Each row is a point. Each copy is the shape, with its points in the same order, stretched, turned, moved and blurred by noise. Is it also mirrored, or only turned?
In the rows, zero is written as 128.

Shape (8 x 3):
[[107 129 191]
 [151 152 118]
 [123  78 134]
 [114 123 111]
 [111 120 149]
 [152 134 118]
 [138 138 124]
 [103 125 191]]
Copy 1 (8 x 3):
[[ 69 133 145]
 [146 120 126]
 [109 188 131]
 [129 146 103]
 [101 144 124]
 [142 136 135]
 [134 131 126]
 [ 69 137 141]]
Copy 1 is: mirrored
Copy 2 (8 x 3):
[[163  63 171]
 [151 133 109]
 [101  90 125]
 [131 138 143]
 [139 102 151]
 [138 127 110]
 [143 130 122]
 [162  62 178]]
Copy 2 is: only turned
Copy 3 (8 x 3):
[[139 173 213]
 [180 140 111]
 [133 107 157]
 [129 134 121]
 [135 147 163]
 [176 127 115]
 [162 145 122]
 [139 169 219]]
Copy 3 is: only turned
Copy 4 (8 x 3):
[[ 87  66 139]
 [153 119 122]
 [ 90 126 151]
 [118 130 112]
 [100 101 128]
 [147 122 129]
 [135 116 122]
 [ 81  72 137]]
Copy 4 is: mirrored

Shape (8 x 4):
[[ 80 122 137 120]
 [156 173 120 138]
 [152 136  95 145]
 [146 127 146 147]
 [ 83 115 142 141]
 [ 90 122 164 131]
 [ 78 113 160  50]
 [121 118 153 133]]
Copy 1 (8 x 4):
[[101 110 152 121]
 [142 194 107 129]
 [136 165  88  95]
 [131 132 100 146]
 [ 89 107 137 127]
 [ 98 107 142 156]
 [140  82 194 140]
 [121 110 124 148]]
Copy 1 is: only turned
Copy 2 (8 x 4):
[[104 119 152  95]
 [ 95 136 128 188]
 [123 148  99 159]
 [131 116 130 148]
 [114 103 140  97]
 [107 101 156 116]
 [ 99 170 210  76]
 [132 117 144 129]]
Copy 2 is: only turned
Copy 3 (8 x 4):
[[113 175 100 134]
 [135 125  93 105]
 [138 113 103 137]
 [152 156 122 114]
 [139 182 106 144]
 [134 193 115 126]
 [ 62 202 127 111]
 [137 170 120 120]]
Copy 3 is: only turned

Shape (10 x 6):
[[148  93 121 129 139 142]
 [107 134 128 133  86 156]
 [165 120  90 118 165 131]
 [ 93 140 189 128  81 134]
 [ 88 185 182 105 130 146]
 [127 107  90 141 172 104]
 [103 120 176 153 111 168]
 [142 109  88 103 140  99]
 [162 138 124 107 149  88]
 [132 154 145 164 116 134]]
Copy 1 (10 x 6):
[[152 111 129 163 143 112]
 [ 92 100 135 114 157 106]
 [187  98  92 166 126 113]
 [ 73 148 161  83 153  92]
 [119 142 129  64 179  80]
 [161 137  74 175 138 127]
 [105 134 173 108 194 112]
 [145 116  76 168 103 101]
 [164 137  92 137  84 107]
 [128 129 132 102 140 139]]
Copy 1 is: only turned
Copy 2 (10 x 6):
[[105 104 125 137 159 139]
 [126 133 136 121 112 133]
 [131  92 105 106 184 140]
 [138 172 148 174 105 100]
 [158 185 144 122 146  89]
 [139  80 154 106 182 128]
 [116 164 155 150 138 141]
 [132  77 123 115 157 100]
 [164 107 107 153 169  99]
 [171 135 135 153 134 142]]
Copy 2 is: mirrored
Copy 3 (10 x 6):
[[145 106 117 118 149 120]
 [145 128 121 173 107 124]
 [144 112 151  72 160 117]
 [105 117 103 202  86 141]
 [ 86 139 149 189 112 122]
 [130 144 124  67 168 143]
 [128 109 108 200 143 139]
 [127 132 120  74 125 110]
 [111 111 148  73 114 127]
 [135 113 155 155 125 161]]
Copy 3 is: mirrored

Shape (14 x 8):
[[127 111  95  84 133 110 135 121]
 [128 179 111 101 156 148 151 153]
 [125 115 171 179  97 137  81 104]
 [141 117 129 167  77 125  83  85]
 [148  66 157 162  87 109 100 112]
 [147 116 161 136 121 137  81 131]
 [143 122 149 172  69 163 104 134]
 [118 181 110  76 151 102 146 156]
 [176 144 164 111  94 116 134 106]
 [113 162 120 119 122 101 139 151]
 [133 154 111 122 159 134 161 131]
 [134 142  93  98 133 130 101 138]
 [107 123 148 133 110 143 103  93]
 [ 76 130 115  94 115 163 122 145]]
Copy 1 (14 x 8):
[[155 117 148 166 168 116 113  89]
 [170 127 117 113 146 139 144 138]
 [ 79 123 121 163  73 156 113 153]
 [104 126 109 182  82 148  92 130]
 [ 70 142 160 187 105 135 104 110]
 [ 98 118 143 156 100 181 111 165]
 [ 95 134 142 135  56 158  98 122]
 [182 138 126 118 187 104 113 154]
 [154 156 165 185 102 148 110 137]
 [149 147 123 122 154 103 105 150]
 [152 151 107 124 148 141 160 128]
 [162 109 127 138 155 152  99 123]
 [115  96 123 159  89 133 121 128]
 [138  72 139 104 113 113 118 102]]
Copy 1 is: mirrored
Copy 2 (14 x 8):
[[155 136 154 156 144 149 133 114]
 [154 164  67 130 157 150 145 113]
 [ 55 167 133  93  52 138  83 136]
 [ 57 128 143 134  66 149  58 113]
 [ 68 116 179 111  83 124  72 167]
 [ 98 163 138  91  96 163  75 146]
 [ 73 103 118  90  57 155  69 143]
 [193 172  82 159 149 132 143 121]
 [134 138 122  87  85 101  71 117]
 [138 156  90 165 114 133 137 140]
 [127 155  91 130 159 130 148 107]
 [149 156 118 141 140 179 104 113]
 [ 90 174 143 106  64 149 131 115]
 [132 149 121 134  78 183 168 119]]
Copy 2 is: mirrored
Copy 3 (14 x 8):
[[116 109 119 150  89 121  98 154]
 [ 97 161 143 148 138 170  84 123]
 [169 128 120  93 148 133 170 142]
 [183 131 138 102 109 121 158 158]
 [140  97 112  85 106 110 177 162]
 [135 112 135  93 151 139 133 148]
 [151 144 137  71 120 158 152 119]
 [ 97 164 125 149 133 139  65 149]
 [113 147 164 100 127  96 132 137]
 [115 168 112 126 125 142 103 151]
 [ 97 147 139 161 125 158 118 137]
 [133 128 137 133 113 152  84 156]
 [162 121 120 128 134 122 137 125]
 [141 125  95 131 114 157  83 101]]
Copy 3 is: mirrored

Shape (17 x 11):
[[133 100 126 147  96 120 109 131 121  86 117]
 [141 136 165  87 142 142 135 178 172 110 112]
 [194  99 100 111 114 176 112 146 147 133 100]
 [189  94 133 130 182 158 137 102 160 131 111]
 [139 147 139 143  88 116 107 131 117 112 178]
 [129 136 121 122  89 122  79 107  73 106 135]
 [167 106  76 138 107 143  88  94 149 117 120]
 [173 135 116 147 146 172 125 151 152 139  91]
 [ 92 169 179  74  72  94 172 145 157 127 134]
 [145 155 151 127 144  95 153 199 175 133  96]
 [169  76 121 134 107 131  95 109 122 140 154]
 [156 111  84 117 117 113 123 123  94 107 152]
 [117 162 147 120 124 117 130 156 118  92 175]
 [ 99 155 162  79 158 116 127 178 191 140 129]
 [128  97 107 140 107 150 126 123 128 109 156]
 [105 119 109 146  87 125 139 121  99 133 133]
 [102 135 165 112 123 105 108 159  95 123 181]]
Copy 1 (17 x 11):
[[ 95  75  82  97 141 109 123 104 109 153 141]
 [ 73 108 164 127 151 137 142 105 162 160  70]
 [113  88 124 132  53 140 147 143 147 188 132]
 [140  70 145 175  99 165 122  98 123 139 109]
 [149 123  73  90 180 136 119  90 139 146 123]
 [137 102  62  61 132 118 137 130 100 112 150]
 [135 103  75 137  70 131 121 109 117 143 158]
 [109  81 127 142 102 117 120 139 156 142 103]
 [116 172 137  89 192  66 169  75 156 150  65]
 [ 68 102 166 136 185  89 153 123 209 131  94]
 [146 103 102 115 104 154 120  94 125 154 168]
 [139 113  88 111 128 154 171 145 121 145 163]
 [112 131 100  99 203 148 135 115 140 134  91]
 [ 64 167 181 138 165 130 124  92 183 109  68]
 [117 127  85 129 126 145 103 119 106 168 130]
 [131 140  83 101 139  75 124 131 111 139 142]
 [112 139 124  81 204 156 122 111 137 117 124]]
Copy 1 is: mirrored
Copy 2 (17 x 11):
[[116 146 126 148  96 140 141 133 154 140 124]
 [117 185  81 122 129  95 142 135 103 136 124]
 [148 197 135 149 114 124 121 120 130 157 172]
 [157 188 154 120 151 176  98 107 101 128 116]
 [113 111 123 109  87 105 141 106 158 110 135]
 [110 106 129 120 109 137 161 107 182 137 166]
 [115 157 162 141 109 156  91  96 162 132 154]
 [137 185 154 171 136 117 141 123 106 141 151]
 [ 98 116  36 113 109  58 144 105 117 163  77]
 [133 181  89 175 139  70 153 123 117 127 103]
 [145 153 169 109 113 143 104 119 178 133 138]
 [153 117 107 123 120 139 113 117 165 118 161]
 [111 107  81 104 104  98 148 124 126  91 135]
 [ 91 171  84 120 160  69 122 131 117 116 104]
 [122 134 137 119  99 135 101 137 138 131 139]
 [128 106 127 148 115 115 129 131 154 161 129]
 [117 111 103  89 127  93 152 146 157 107 129]]
Copy 2 is: mirrored

Shape (15 x 12):
[[133 127 139 106 150 145 107 127  93 115 101 172]
 [124 161  89 170  98  98 113  75 111 169 149 122]
 [130 128 138 133 138 106 113 171  96  97 138 172]
 [148  95 138 147  87 161 115  87 170 141 150  97]
 [ 97 148 170 124 134 110 110 151 121 130 110 140]
 [123  86 137 121 154 122  90 126  99 129 140 129]
 [152 128 152 123 139 157 110 125 104 176 160 116]
 [105 117 121 117 159 108 125 178  89 121  92 137]
 [118 141 101 167 105  91 131 158 149 156  88 163]
 [ 91 125 134 115 140 125 156 159 101 131 129 164]
 [166 121 112 158 128 146  95  96 149 153 162  96]
 [144 150  96 134  72 123  91 111  80 168 151 104]
 [157 112 149 172 122 144 135 107 124 129 125  95]
 [136 140 122 116 122  66 154 144 141 129 100 149]
 [107 174 100 125 126 111 135 150 143 110 112 142]]
Copy 1 (15 x 12):
[[ 83 156 106 135 149 109 147 147 110  87 140 138]
 [160  74 139 111  77 144 103  90  67 125 186  83]
 [ 63 176  98 126 116 151 127 161 143 124 160 105]
 [176  95 127  78  77  53 103  77 151 136 110 127]
 [ 83 185 135 150 124 132  98 131 104 138 117 133]
 [ 76 122 140 120 110 107 136 173 124 129 125 116]
 [120  95 168  71 106 145 130 130 135 103 112 147]
 [ 71 149 113 186 134 155 154 184 130 149 137 122]
 [139 160  75 158  96 159 104 119 102 173 179 168]
 [ 68 162 131 146 165 159 150 128 135 171 143 127]
 [174  71 155  94  62 100 103 117 143  98 147 123]
 [155  52 118  81 101 140 102 124  84 108 130  66]
 [137 120 128 119  52  97 142  84 145 104 111 128]
 [148 185 110 152 100 142 152 153  98 165 176 129]
 [137 153 120 173 135 154  91 119 143 144 182 108]]
Copy 1 is: only turned
Copy 2 (15 x 12):
[[107  94 127 108 106 130 139 106 129 146 102 170]
 [153 172 128 140  72 135 131 131  83  77  86  65]
 [122  90 105  90 133 102 134 116 111 113 110 129]
 [152 112 148 194  78 162 110 168 111 118 171 107]
 [125 141 130 115 139 106 108 128 137 111  99 145]
 [ 87  99 108 109 113 167 107 146 102 112 132 125]
 [153 134  98 100  77 161 118 193 104 141 141 139]
 [ 71 123 114  85 126 116 139 123 145  86 111 146]
 [119 134 116 164 125  92 172 122 161  70  76 118]
 [109 137 128  93 153 112 157 129 106 112 107 164]
 [145 112 135 147  54 159 115 189 107 116 150  70]
 [141 155  88 128  29 128 114 139  71  85 108 115]
 [165 121 143 133  85 173 125 149 142  98 166  96]
 [102 158 107 137 136  97 157  93 162 121 119 103]
 [114 146 159 126 106  62 147 117 128 108 101 106]]
Copy 2 is: mirrored

Shape (15 x 12):
[[143 138 221 228 121 114  59 146  92  94 120 140]
 [154 126 110 110 101 105 135 150 148 136 145 151]
 [119 127 127 124 146  99  94 143 146 132 116 132]
 [131 162 149 114 137 101 132 147 120  68 110 163]
 [137 170 121 135 144 136 156  19 148 133 123 139]
 [ 73 118 113 106  83 125 132 125 147 137 121 153]
 [110 149 216 104 118 125 141 137 125 113 119 119]
 [122 169 116 157 141 143 116 162 135 129 157 159]
 [140 133 111  98 146 179 153 159 127 119 119 161]
 [139 145 142 121 142 108 162 132 132 143 104 161]
 [124 119 114 120 137 100 163 153 100 122 140 115]
 [114 136 111  90  36 111 129 140 103 140 116  68]
 [132 133 127 119 123 136 150 161 149  82 120 118]
 [130 123 140  91 134 150 142 132 120 124 159 161]
 [126 119 115 104  90 116 159 159 150 127 133 136]]
Copy 1 (15 x 12):
[[120 186 156 243  46  77 121  87 193  70  85 103]
 [146 115 146  92 113 136 159 155 119 114 121 118]
 [131  86 143 143 104 114 121 149 140 133  97 105]
 [160 112 138 162 153 110 159 114 134  80 103 136]
 [185 159  94 165 141 104 125  39  86 152 130  88]
 [136  88 137  80 106  99 120 119 113 126 112 166]
 [148 132 115 121 131 110 118  87 201  71 134 114]
 [137 174 133 143 124 140 138 143 137 140  51 146]
 [111 120 119 115 153 184 175 115 134 145 121 176]
 [143 115 157 125 148 157 136  85 122 113 126 110]
 [100 140 139 109 167 135 130 159 118 106 148 125]
 [ 54 113  90  50  96 110 128 146 133  35 150 113]
 [134 119 103 135 131 144 138 149 128  81 134 167]
 [144 138 133 100 150 127 169 122 156 157 128 146]
 [136 111 136  72 120 143 139 153 120  88 138 151]]
Copy 1 is: mirrored
Copy 2 (15 x 12):
[[109 188  94 168 134  35 194 188 186  89 150 188]
 [128 110 100 103 108 147 123 119 122 201 162 110]
 [147 139 142 143 110  99 115 128 122 160 120 150]
 [137 108 114 112  79 130 165 102 135 125 142 166]
 [140 123 182 129 104 212 182 183 117  99  75 101]
 [ 96 147 131 141  90 149 110  73 136 140 130  92]
 [ 70 136 166  91 131 100 141 104 171 111 120 154]
 [ 99 102  94 149 120 147 114 152 116 143 160 168]
 [117  98  68  92 122 181  90 102 121 129 115 140]
 [108  92 118  96 113 130 152 123 103 153  97 115]
 [136 130 134 102 136 128 129  90  92 138 146 111]
 [101 225 158  54 100 132 109  91 109 171 162 104]
 [125 106 126  94  87 130  94 110 135 117 156 131]
 [120 109 109 111 150 170 131  93 155 145 130 142]
 [109 116 114  96 103 141 103  96 124 170 163  90]]
Copy 2 is: mirrored
Copy 3 (15 x 12):
[[150 105 212 141  54 147 159  75 107 122 117  50]
 [137 129 102 127  86  96 107 116 139 115 170 137]
 [120 113 134 119 113  97 115 103 107 128 150 132]
 [150 162 153 124  54 105 155  95 111 122 116 156]
 [147  97 112 113 150 177 175 124 144 151 162 180]
 [ 79  95  99  96  76 110 100 139 149 131 136 167]
 [101 157 160  85  75 122 146  95 157 135 126 130]
 [135 123 157 173  90 143  98 106 122 110 136 141]
 [125 160 131 151 122 138 113 162 132 129 110 148]
 [110 147 122 122  85 129 149 126 114 160 160 153]
 [ 97 166 111 139 101 116 165 118 108  99 138 148]
 [ 99 136  53  84 100 115 126  84 151 102 120 117]
 [122 155 129 154  90  94 149  99 141 127 109 138]
 [128 141 140 113 114 134 112 158 147  94 139 153]
 [102 139  94 128  74  89 117 119 153 126 149 146]]
Copy 3 is: only turned
Copy 4 (15 x 12):
[[ 91 160 153 127  67  95 186 137 165 194 194  63]
 [133 121 153 107 129 122  86 133 131 119 145 153]
 [134 115 131 129 117 108 104 106 121 142 142  89]
 [ 86 175  92 131  97 118 107 139 111 127 124 109]
 [148 168  68  88 114 156 148  45 156 130 112 164]
 [164 111 140 146 142 125  72 124 158 156  85 120]
 [145 163 121  99  87 120 129 173 145 128  98  64]
 [144 132  83 149 104 126 107 140 143 147 170 135]
 [148 162  94 140 161 163 112 151  95 122 137 138]
 [133 160  92 111 145 100 131 127 131 113 128 127]
 [119 111 123 140 121 114 132 144 113 120 102 155]
 [179 120 219 136  89 103 104 130 101 142  57 154]
 [130 149 138 150 108 153 104 146 129  99 121 116]
 [129 138 107 108 136 157 115 153 121 154 123 142]
 [149 128 154 131 135 124  89 149 133 112 103 143]]
Copy 4 is: only turned

Shape (17 x 12):
[[128 145 106 119 138 110 160  90 132 152 112 179]
 [119 139 133 111 158 167 119 105 163 109 147 147]
 [144  97 144 161 129 107 115 136 118 125 167 107]
 [153 128 104 112 140 104 110 108 123  89 132  94]
 [130 153 165 173  80 143 116 142 188 138  97 124]
 [166  81 125 179 142 127 109  76 160 115 173 148]
 [127 110 125 127 155 120 157  88 172 130 164 132]
 [100 128 150 118 121 143 139 138 142  91 163 131]
 [110 131 133 143 153 130 183 131 125  90 134 156]
 [ 93 109 166 145 104 107 118 137 123  92 143 118]
 [162 148 110 169 146 144 146  97 157 169 176 128]
 [102 143  93 141 114 142 106  77 117  88 163 106]
 [148 105 165 104 122 166 135  76 171 126  96 137]
 [145 164 142 160 135 101 138  75 120 137 106 137]
 [174  98 169 108 144 122 174 131 162 146 139 180]
 [106  98 136 102 145 146 131 136 145 131 124 122]
 [159  90 159 174  75  83 156 102 116 153  94 142]]
Copy 1 (17 x 12):
[[145 133 138 147 125 129 165 128  97 148  69  78]
 [154 107 134 119 169 165 142 156 130 179 121 119]
 [131 146 110  93 127 109 137 132 142 100 160 118]
 [178 108 146 110 113  85 114 154 131  97 134 158]
 [ 92 159 103 192 112 178  92 141 179 171 118 147]
 [171 119 124 114 130 142 169 201 155 147 198 100]
 [150 112 157 113 120 126 180 128 147 166 120 120]
 [113 117 144 118 153 178 136 101 140 144 129 135]
 [112 125 180 155 150 146 142  85 152 140 129  93]
 [129 130 117 133 123 149 109  79 148 119 147 137]
 [116 144 151  77 129 121 173 185 139 161 139  86]
 [150  58 149  72 105 135 111 149 126 154 159 111]
 [140 123 117 189 142 163 161 159 115 214 134 146]
 [159 155 146 137 102  99 111 146 118 144 122 102]
 [123 193 125 172 159 154 218 133 118 135 104 112]
 [123 107 103 143 167 135 150 112 128 153 106 126]
 [110 173 111 189  81 131 153 114 116 126 136  98]]
Copy 1 is: only turned
Copy 2 (17 x 12):
[[114 134 140 105 114 143 188 125 149 154 153 104]
 [158  72 140 145  89 145 118 122 158 152 110 110]
 [ 93  78 124 156 139 115 111 111 116  95 129 139]
 [114 121  89 172 111 142 144 105 143 124  91 120]
 [137 107 176 107 103 122 103 180  61 114  89 139]
 [124  62 191 192 103 117 141  75 113 111 125 108]
 [135  57 146 151  98 159 162  91 126 135 138 146]
 [115  59 106 141  94 133  91 132 129 157 130 117]
 [ 86  66 112 140 141 150 130 135 138 193 137  96]
 [ 88  76 103 122 107  98  86 109 110 138 113 110]
 [123  88 182 157 125 193 157 141 121  80 155 151]
 [109 114 116 156  75 176  98  89 129 122 114  83]
 [138 124 185 128  71 112 130 113 149 174  94 163]
 [ 75 133 160 110 116 155 165 130 134 111 105 115]
 [115  76 154 142 126  91 176 153 151 166 158 164]
 [155  93 115 123 126 123 108 103 145 157 122 146]
 [ 50 161 171 110 133  81 160 118  85 133 140 151]]
Copy 2 is: only turned
Copy 3 (17 x 12):
[[ 84 188 132 128 109 153 194 126 133 122 118  95]
 [120 147 114 120 136 130 162 174 147 127  96 154]
 [145  92 147 146 120 134 138 120 124 140 190 136]
 [133 122 143 155 144  86 135 132  82 140 142 119]
 [146 146 131 106 127 112 115 135 207  90 138 123]
 [ 94 112 130 157 148 146 173 163 130 118 184 127]
 [115 161 112 147 109 135 191 173 123 115 158 112]
 [138 129 122  95 104 128 127 145 134 136 145 156]
 [100 169 143 112  92 110 149 135 139 141 150 169]
 [156 112 162  83 120 114 130 118 127 138 181 152]
 [108 134 124 173 102 157 162 167 155 104 136 104]
 [124  98 172 108 129  93 141 161  93 130 120 125]
 [121 184 104 119 150 123 176 155 156  66 112 152]
 [116 179 175 144 129 128 161 133 136 105 129 112]
 [101 191  67 150 110 190 169 125 150 105 164 132]
 [151 129 117 121 119 105 175 129 141 125 126 157]
 [112 165 153 126 114 143 161  84 139  73 202 102]]
Copy 3 is: only turned
Copy 4 (17 x 12):
[[150 132 129 157 126 109  84 122 116 111  87 153]
 [108 121 105 110 138 137  73 107 153 121 183 136]
 [123 108  85 141 159 177 170 131 144 142 145 102]
 [137  98 135 146 139 146 110 172 157 108 188 105]
 [ 48  84 160 115 102 142 192 131 146 166 108 143]
 [145 104 108 146 199 137 162 115 181 140 144 124]
 [128 125  91 157 184 147  88 138 167 134 125 122]
 [ 94 104  53 113 121 156 111 128 153 130 152 109]
 [113 127  62 137 112 138 113 129 144  66 110 133]
 [109 107  66 125  98 163 175 145 153 161 131 123]
 [ 87 124 120 165 216 143 117  99 114 130 137 116]
 [ 97 135  99 156 152 109 129 132 141 146 194  94]
 [132 103 145  62 167 108 121 148 161 145 125 144]
 [124 116 146 166 143 120 161 155 100 122 114 188]
 [156  77  95  97 161 159  94 123 138 105  78 138]
 [125 141  99  93 126 158  89 128 170 133 144 102]
 [152  97 135 133 147 115 223 161 123 151  24 137]]
Copy 4 is: mirrored
